Each row of a before or after table is a point. One or more steps were done to the points. Then noise was added and the rows were shuffled. The steps act on columns, c1 being the first. Write out the steps. A step turns or swaps two columns, mirrors them in a line or flattens them onto one, adds a multiple of one to another, or multiplies or shifts one. Angles are multiples of 10 degrees, from the lower column toward the higher: turns from -170 to 170, lines from 10 to 170 but not 90. Use the fewest steps. Two steps may share a column if one is a turn and the other turns, adds or multiplies; they go together, in the order done. Otherwise the lowest column goes first.
In the rows, zero is written as 128.

Before, 12 rows:
[[155 118]
 [175  98]
 [126 154]
 [137 121]
 [155  96]
 [164  83]
 [152 101]
 [126 176]
 [141 143]
 [147 133]
 [100 128]
 [139 194]]
After, 12 rows:
[[177 115]
 [139 146]
 [120 176]
 [100 120]
 [139 124]
 [153 124]
 [147 138]
 [166  93]
 [152 109]
 [156 104]
 [123 153]
 [137 196]]
Steps: add 0.3 times c1 to c2

Before, 13 rows:
[[158 146 124 116 124 110]
 [148 117 145  85 102 110]
 [117 119 137 102 156 103]
 [ 70  98 132 148 111 114]
 [ 60 142 130 109  96 151]
 [123 103 140 123 149 147]
 [156  82 148  52 125 111]
 [133 131 110 126 143 106]
 [149 136 144  61 112 162]
 [129  82  98 106 107 159]
 [168 132 163  92 100 110]
 [110 150 143 113 112 122]
 [110 110 177 110 120  76]]
After:
[[121  98 139 122 155 133]
 [145  92 143  85  96 116]
 [102 130 130 110 117 200]
 [115 128 110 128 124 102]
 [143  44 147  52 116 100]
 [143 140 122 117 115  99]
 [118 140 142 112 112 146]
 [ 94 101 177 111  88 114]
 [ 94 105 137 104 136 108]
 [152  71  99 108 130 156]
 [ 83 108 130 150 108 166]
 [167 102 141  60 135 140]
 [163 114 161  95  94 110]]
Steps: turn c5 and c6 by -40 degrees; turn c1 and c6 by -40 degrees; add 0.5 times c4 to c2

Before, 12 rows:
[[152 152 142  83 156 104 101  88 148]
 [158 142 111 171 102 101 134 106 113]
 [117 123 109 103 122 164 163  85 114]
 [173 173 132  97 179 142 148 107  82]
 [160 143 108 153  85 148 117 111 128]
 [140 165 152 125  81 104 102 131  91]
 [158 115 136 127 146 121 113 101 139]
 [107 148 123 114 132 149 160 150 155]
 [126 171 133 143 149 153 151 121 115]
 [139 162 161 172 129 136 141 124 111]
 [ 85 133 106 101 127 118 105 154 143]
 [142 119 137 135  99 125 122 127 160]]
After, 12 rows:
[[177 119 147 153 148 121 121 102 114]
 [182 124  78  89  93 147 103 111 142]
 [145 138 211 173 125 135 142 123 165]
 [200 168 138 173 172 143 165 107 181]
 [179 141  85 133 101 101 124 107 145]
 [ 58 112  73  99 135 120 105 154 130]
 [112 141  81  94 110 163 157  85 127]
 [124 134 141 176 139 152 158 122 172]
 [148 160 188  56  94 103  89 131 170]
 [167 102 166 124 164 103 112  86 148]
 [ 95  98 117 123 121 149 159 149 144]
 [150  98 153  93 103 123 112 129 114]]
Steps: multiply c1 by 1.6; turn c2 and c9 by 100 degrees; multiply c3 by 2.5; add 1.5 times c5 to c4; turn c5 and c7 by 20 degrees
